Each row of a before or after table is a point. One or more steps were done to the points. Then noise was added and the rows were shuffled. The steps act on columns, c1 being the first. Name the steps. A step turns or swaps two columns, mirrors them in a line or flattens them onto one, adds a multiple of one to another, or multiplies or shifts one. Angles are multiples of 10 degrees, from the lower column toward the higher: turns from -170 to 170, lines from 10 to 170 but not 90. Use the fewest steps. Two steps may share a column if one is a turn and the other turns, adds or multiplies; they go together, in the order done. Otherwise the lowest column goes first.
In the rows, 128 means zero.

Before (9 x 2)
[[154 164]
 [ 94 130]
 [153 110]
 [ 97 122]
 [ 95 157]
 [ 96 176]
 [175 144]
 [134 116]
 [115  90]]
After (9 x 2)
[[141  96]
 [133 158]
 [139 143]
 [119  88]
 [109  76]
 [149 103]
 [ 84 138]
 [ 90 156]
 [164 132]]
Steps: turn c1 and c2 by 120 degrees

Before (11 x 3)
[[138  94 141]
 [110 105 126]
 [ 93 107 106]
 [140 100 113]
 [ 93 137 150]
 [103  95 143]
 [168 182 194]
 [153 144 174]
 [108 151 153]
 [106  75 118]
 [132 107 132]]
After (11 x 3)
[[157  85 104]
 [ 85 145 145]
 [116 133 113]
 [113  97 149]
 [ 73 143 121]
 [194  62 108]
 [134  93 147]
 [ 97 128 124]
 [107 124  95]
 [ 86 115 122]
 [116 155 108]]
Steps: turn c1 and c2 by -50 degrees; turn c2 and c3 by 110 degrees

Before (12 x 6)
[[102 162 166 105 142 116]
 [102 127 151 157 138  80]
 [141 121 125  98 191 118]
 [123 112 153 156 170 167]
 [ 92 147 143 137 147 119]
 [ 79 153 155 147 138 103]
 [146 114 132 183 162 171]
 [134  71 137 153 130 192]
 [ 95 122 185 122 146  94]
 [171 119 149 117 145 165]
 [104 143 169 156 158 123]
 [ 91 135 154 138 145 108]]
After (12 x 6)
[[137 128  83 112 152 158]
 [123 177 102 156  96 138]
 [ 78 167 127 118 111 126]
 [164 111  92 144 143 160]
 [148  88  99 158 124 151]
 [115 179 123 154  79  84]
 [132 134  82 153 125 163]
 [113 137 135 105  95 181]
 [158 118  88 137 132 148]
 [156 126 100 138 132 155]
 [107 173 131 185  97 137]
 [142 102  61 126 110 151]]
Steps: turn c1 and c3 by 160 degrees; turn c2 and c5 by 120 degrees; turn c2 and c6 by -110 degrees

Before (8 x 8)
[[161 123 102 148 120 151 150 162]
 [143 116 129  73 127 185 134 118]
 [128 166 146 172 140 154 112 145]
 [172 180 147 127 122 147 152 122]
 [162 143 131 185 173 149  84  97]
 [143 125 147 171 133 110 161 109]
 [ 88 168 133 149 173 102 162  79]
 [103 150 114 155  77 139 115 119]]
After (8 x 8)
[[148 125 149 172 130 131 162 139]
 [169 144 131 185  79 146  83 147]
 [171 178 147 128 128  98 153 118]
 [108 150 114 154 171 107 117 146]
 [122 166 145 172 107 115 112 111]
 [145 116 129  74 109  71 134 132]
 [107 168 134 149  94 151 162 187]
 [148 124 101 148 128  92 151  84]]
Steps: mirror c1 and c8 in the line at 170 degrees; turn c5 and c6 by 160 degrees; add -0.5 times c7 to c6

Before (10 x 9)
[[ 82 154 142 121  98 107 102 123 102]
 [ 97 119 143 191 106  75 156 139  90]
 [137  80  95 142 105 129 180 166 100]
 [ 92 142 155 128 134 111 100 174 149]
 [160  78  99 142  81 168 176  94 182]
 [106 135 164 118 151 105 139 117 111]
 [ 87 109 152 129 122 161 127 136 136]
 [162 139 174 140 122 165 111 128 114]
 [ 85 141 116 174 156  92 126 103 105]
 [109  73 119 128 109 115 115 102 130]]
After (10 x 9)
[[119  73 113 145 123 151 121 141 127]
 [168 118 157 187 101 164 143  86  89]
 [110 141 102 159 110 111 156  82 152]
 [109 135 139 143 159 153 161 119 108]
 [ 99 154 104 163 100 148 144 118 101]
 [146 142 124 188 168 176 117 122 104]
 [159  81 177 108 101 122  98 179 184]
 [109 107 126 163 119  96 152 143 135]
 [156 143 108 108 126 100 176 152 115]
 [145  79 179 126  86 102  95 102  98]]
Steps: turn c1 and c4 by -60 degrees; swap c3 and c7; add -0.5 times c8 to c5; turn c6 and c8 by 140 degrees

Before (12 x 12)
[[150  82 135 106 136 137  99 125 119 116 163 100]
 [153 143 120 127 147 101 147 100  97 103  78 143]
 [ 90  61 135 108 130 178 135 126 127 112 142 123]
 [163 125  82 164 137 109 120  76 138 162  66 161]
 [ 92  76 180  95 144 118 103 124 120 143 146 133]
 [120  72 166 134 150 169 137 157  89 160 135 140]
 [133  90  74 172 169  79 131 127 125 117  65 143]
 [133  74 189 122  85 133 108 122 112  91 143 114]
 [151 112 112 132 121  89 165 114 131 134  80 101]
 [122 115 109 121 114 126  95 132 102 143  88 125]
 [126 126 159 145 138 156 102 120 141 127 110 102]
 [127  80 167  94 134 155 124 174 139 126 132 155]]
After (12 x 12)
[[118  69 143 146 103 168 135 102  94 164 162 140]
 [ 89  64 133 121 131 178 139 128 130 114 179 124]
 [153 146 107 140 157 106 149 115  96 103  59 142]
 [133  87  74 179 134  77 131  88 124 117  28 143]
 [150 112 113 141 143  85 165 137 130 135  54 101]
 [127 125 165 151 134 156 106 117 139 129 131 101]
 [123  79 174 102  83 152 124 114 138 124 149 154]
 [120 116  94 130 124 127  97 140 102 142  85 127]
 [ 96  74 178 107 132 120 103 113 118 141 141 134]
 [133  75 180 130 128 136 105 170 117  92 151 116]
 [163 126  88 177 180 106 121 132 139 160  54 157]
 [149  79 130 117 133 135  98 120 123 119 176 101]]
Steps: add 0.5 times c9 to c3; shift c4 by 10; mirror c5 and c8 in the line at 140 degrees; add 0.7 times c6 to c11

Before (10 x 14)
[[123 162 180  95 130 121  90 153 106 112 138 144 103 131]
 [112 172 129 151 154 176  86 112 127  79  75 151 152 154]
 [ 94 155 146 125 137 191 158 164 130 172 117  85 110 114]
 [113 134 116 130 112 145  98 154 144 172 135 171 189  88]
 [ 76 103 172 132 139 128 126 117 130 165 139 118  97 101]
 [125 160 188  83  98 153  95  80 142 146 142  98 118 145]
 [154 151 160 154 101 124 125 118 179  97 150  75 101  86]
 [130 105 184 164  98 104 161 114 118 131  83 133 160 157]
 [ 83  93 167  97 150 152 128 124 127 158 103  86 170 152]
 [136 104 108 146 190 118 167  90 184 134 126 101 134 158]]
After (10 x 14)
[[ 97 165 113 126 148 196 158 182 123 139 117 115 125 111]
 [134 112 175 144 173 122 166  93 186 140 131 133 138 155]
 [114 118 164 130  91 142 102 176 144 135 135 131  89  86]
 [155 167  82 154 129 122 124 103 177 126 147 119 129  88]
 [ 79 114  89 131 164 125 125 138 126 145 132 137 121 104]
 [114 162 156 151 139 177  85  93 121 111  78 119 112 155]
 [128 167  70  84 128 159  89  95 141 142 137 112  99 141]
 [132 103  92 162 119 110 157 119 117 127  85 131  64 158]
 [127 147  81  92 157 123  89 144 104 121 140 109 112 134]
 [ 80 107 136 102 152 154 130 145 133 134 102 135  71 154]]
Steps: flatten c2 and c12 onto the line at 160 degrees; turn c3 and c13 by -140 degrees; turn c3 and c5 by -30 degrees; turn c8 and c10 by -30 degrees; multiply c10 by 0.4

Before (14 x 20)
[[106 133 126 109 115 106 104  94 114 136 109 139 119 150 162 116 137  98
  129  87]
 [ 75 118 173 153 108  88  74 118 118 122 130 188 122 183  94 128 171 174
  126 145]
 [142  94 117 103 155 153 102 106 177  73 156 144  99 176 115 119 147 126
  110 117]
 [155 140 104  85 158 131 111 144 128 119 154 131 126 169 156 131 164  92
  163 133]
 [139 117 121 171 112  94  80 108 109 154 156 134 147 142 151 149 146 138
  128  91]
 [ 86 125 137 137 112 121 101 109  92 127 144 185 103 167 141 155 123 187
  108  91]
 [112 130 143 122  92 129 132 151 157 116 135 152 129 146 119 105 147 134
  134 101]
 [ 97 114  96 142 137 129 114 107 113 181 115 107 143 167 172  84 142 101
  164  96]
 [116 174 156 123  93 168  75 144  89  87 154 117 102 153  99 182 122 134
  109  88]
 [137  99  73 108 111 101 129 145  88 136 116 143 137 152 129 110 179 129
  136 105]
 [113 166  99 152 129 109  84 110 156  86 142 171 175 186 100 165 135 171
   69 130]
 [139 125 152 157 115 100 127 154 115 148 102 164 146 178  73 158 150 146
  127 102]
 [ 94  85  89 105 107 103 115 152 127  96 130 193  70 140 111 133 127 134
  127 151]
 [152  93 118 168 134 142 108 133  92 131 114 170 119 156 168 113 169  99
  135  97]]
After (14 x 20)
[[109 172 181 122  93 185 154 115  95 123 156 100 104 132 100 181 103 133
  110  88]
 [105 121 172 152 128 140  99 133 155  84 142  99 175 194 101 165 148 170
   68 130]
 [ 79 113 142 144 138  94  97  99 132 169 116  85 143 129 173  84 132 101
  166  96]
 [ 42  62 181 153 108 101 174  99 117  97 131 110 121 206  93 128 161 173
  126 146]
 [145  87 129 158 115  94 152 127  95 125 100 102 147 184  72 158 139 145
  127 101]
 [ 94 119 152 108 114 108 126  93 144 119 109 114 119 149 163 116 129  99
  129  87]
 [150  67 154 104 154 183 118 138 166 103 155  94  97 166 115 119 169 125
  110 118]
 [ 73  42 141 105 108 130  90 142 109  89 131 149  71 190 111 135 125 135
  128 151]
 [167  58 150 169 134 136 118  92  92 140 114 125 120 179 169 113 146  99
  136  98]
 [ 59  77 155 136 114 124 138  95 125 124 144 122 103 197 141 155 107 187
  110  92]
 [143  81 126 108 112 101  73  93  77 116 114 117 138 153 128 110 152 130
  137 105]
 [102 109 125 123  92 136 144 157 120 119 135 124 128 158 119 106 158 136
  134 103]
 [146 109 176 169 111  84 120  97 125 127 155 117 148 141 153 149 135 139
  129  89]
 [172 123 144  85 157 136 106 124 103 125 153  92 124 150 158 133 160  92
  162 134]]
Steps: multiply c1 by 1.6; turn c12 and c14 by 60 degrees; add -0.7 times c14 to c2; turn c3 and c7 by 90 degrees; turn c6 and c10 by 40 degrees; turn c9 and c17 by 30 degrees; turn c8 and c9 by -50 degrees
